Each point is reached from the start by the listed moves, each made 0, 1 or 2 times, or once backwards (-1), plus a little noise. Is the number of moves made odd or even? Then give how often each move was made.

Moves:
(1): [ 22   3 -19 -15]
(2): [-29 -17  12  -9]
Start: [ 9 10 -9 17]
Points:
[ 60  31 -40  12] -> even (1, -1)
[-13   7  10  32] -> odd (-1, 0)
[ 38  27 -22  26] -> odd (0, -1)

Moves:
(1): [ -3 -10   3  -3   8  -2   1   5  18   1 -11]
(2): [-7  8  5 -1 -6 12  7  4 -1  3 -3]
(3): [ -1  -4  -8   6  -9 -12   5   0  -3   2  -5]
(4): [-1  3 -2 -6 -4  5 -1  1  6  5 -5]
(5): [-1 -6 -3 -8  4  1 11 -7 -3 -8  4]
(6): [ -9 -13   1  22   7  12   1   7   5  -9   0]
(7): [  7  -2  -1   6 -10  -7  -8  -2   2  -7  10]
(8): [ 4 -6  2 -3  3 -5 -2  0  4 -2 -7]
Start: [-2  0 -4  6  0 -3 -3  3  6 -2 -1]
Points:
[ -4 -19   6   6  -2  25  -9  11  46 -22  -4] -> even (1, 1, -1, 2, 1, 1, 2, 1)
[ -3   0  -5  -7 -19 -21   6   7  29  10 -14] -> odd (2, 1, 1, 0, 0, -1, 1, -1)
[  4 -38 -10  60 -19 -40 -19  16  27 -19  -8] -> odd (1, 0, 2, -1, -1, 1, 2, 1)

Moves:
(1): [ -8 -10  -1  -1  -7  -9   3  -1   1   9  -9   7  -4  -5   4  -1  -8   7
  12]
(2): [ -8  -3   0   1   9  -7   5  -3   0  -8  -5   4  -1  -8 -11   1   4  -1
   3]
(3): [ -1  -2   1   4  -9 -10   2   4  -3 -11   2  -4  -2  -3   2  -3  -9  -1
  -7]
(4): [  5   1  -8  -2  -8   5   8   4   9   3   2  -2   6   8   4  -6  -3 -13
   0]
(5): [-2 -7 -4  3  6  6  8 -5 -2  3  5  1  0  3  5 -2  0 -1  3]
(6): [ 2 -8  2  1  4 -1 -5  3  5 -4  7 -3 -1 -9  8  0  1  0  2]
(7): [-10  -7  -2  -4   0   8   2  -8   5  -3   1  -5 -10  -5   0  -2  -8   1
   1]
(8): [ 7  9  6 -7  1  5  3 -1 -3 -1 -1 -4 -1  0  0 -1  2 -5 -2]
(9): [ 4  3 -5 -2  1  9  5  1 -4  3  2  2  1 -1 -1  3  3  5  0]
(10): [ -3 -10  -5  -3  -4  -3  -5  10  12  -4   3   7   2   4  -7  -6 -10 -10
 -11]
(11): [ -4   4  -4  -5   2   1  -2   0  -3   0  -1   5   4  -2  -3 -11  -3  -1
  -8]
(12): [-4 -1 -1 -1  0  7  3  8 -2 -2 -2  1  0 -1 -7  0 -9  6  1]
(13): [ 4 -4 -1  0 -3  5 -4  0  0 -8  0 -1  0 -1 -1 -3  3 -6 -5]
(14): [ 4  6 -3  4 -2  9  1  0 -4 -4  5  7  2  1  1  3 -1 -3 -4]
(15): [  5  11   1   6 -10   5   3   5   7   6  -1   1   0   6  -2  -5  -2   3
  -7]
(16): [ -2   5  -1  -1  -4   5   0   1  -2   3 -11   0  -5   0   2   5   4   2
  -1]
(17): [ -2  -6   3  -4  -1   3   0   4   3 -11   1   3   4  -1   0  -5   5   4
   1]
(18): [-7 -1 -2  1  3  2  2  7  1  7  6  2 -1  5 -4 -7  4 -1  4]
Start: [-2  9 -4  6  4  9  2 -6 -4 -4  0  0  0 -6  3 -1  4 -2  9]
Points:
[-22 -19  22  -3   8 -11  -7 -11 -22 -26 -42  17   1 -28 -15  16  28  30
  57] -> odd (2, 1, -1, -1, -1, -1, -1, 0, -1, -1, -1, 1, 2, 0, -1, 0, 2, 0)
[  0  25 -10  17 -26 -10  -7  35  -5 -25  -8  34   2 -37 -12 -20 -18  20
 -35] -> even (1, 1, 2, -1, -1, 2, -1, 0, 2, 1, 2, 0, 0, 1, 2, 1, 0, 0)
[-41   2 -26   0  11  47  14  27 -44 -20 -23  58   8 -15 -35  -4  20  39
  18] -> odd (1, 1, 0, -1, 0, -1, -1, -1, 2, 0, 1, 2, 1, 2, -1, 2, 2, 2)
[-53 -17 -54  -4  33  39  30 -18  -4   9   3  48   2  -1 -29 -39 -10 -40
  12] -> odd (1, 2, -1, 1, 2, -1, 1, 0, 0, 1, 2, 0, 1, 2, -1, 0, -1, 2)
[-12 -19 -22 -29 -16  26   0  15   7 -30 -23  35   2 -31   3 -23  22 -19
  10] -> odd (2, 1, 0, 1, -1, 1, 0, 1, 2, 1, 1, -1, 2, 1, -1, 2, 2, 1)
[ 18 -21   5 -16 -39  15  -4  10  37  -4 -22 -13   2  -9  29  -8 -12 -18
  34] -> odd (2, -1, -1, 2, -1, 1, 0, 1, -1, 0, -1, 1, 2, -1, 0, 0, 1, -1)
[-33 -60  -7  23 -37  -8 -16 -11   0 -39  -4  18 -32 -31  46   9 -24   4
  15] -> odd (2, -1, 2, -1, 1, 1, 1, -1, -1, 1, -1, -1, 1, 2, -1, 2, 1, 0)
[ -8 -15   9  19  14   8  26  -7 -14 -53  10 -24  -8 -23  22   1  27  10
  19] -> odd (-1, 1, 2, 0, 2, 1, 0, 0, 0, -1, -1, 0, 0, -1, 0, 1, 2, 0)
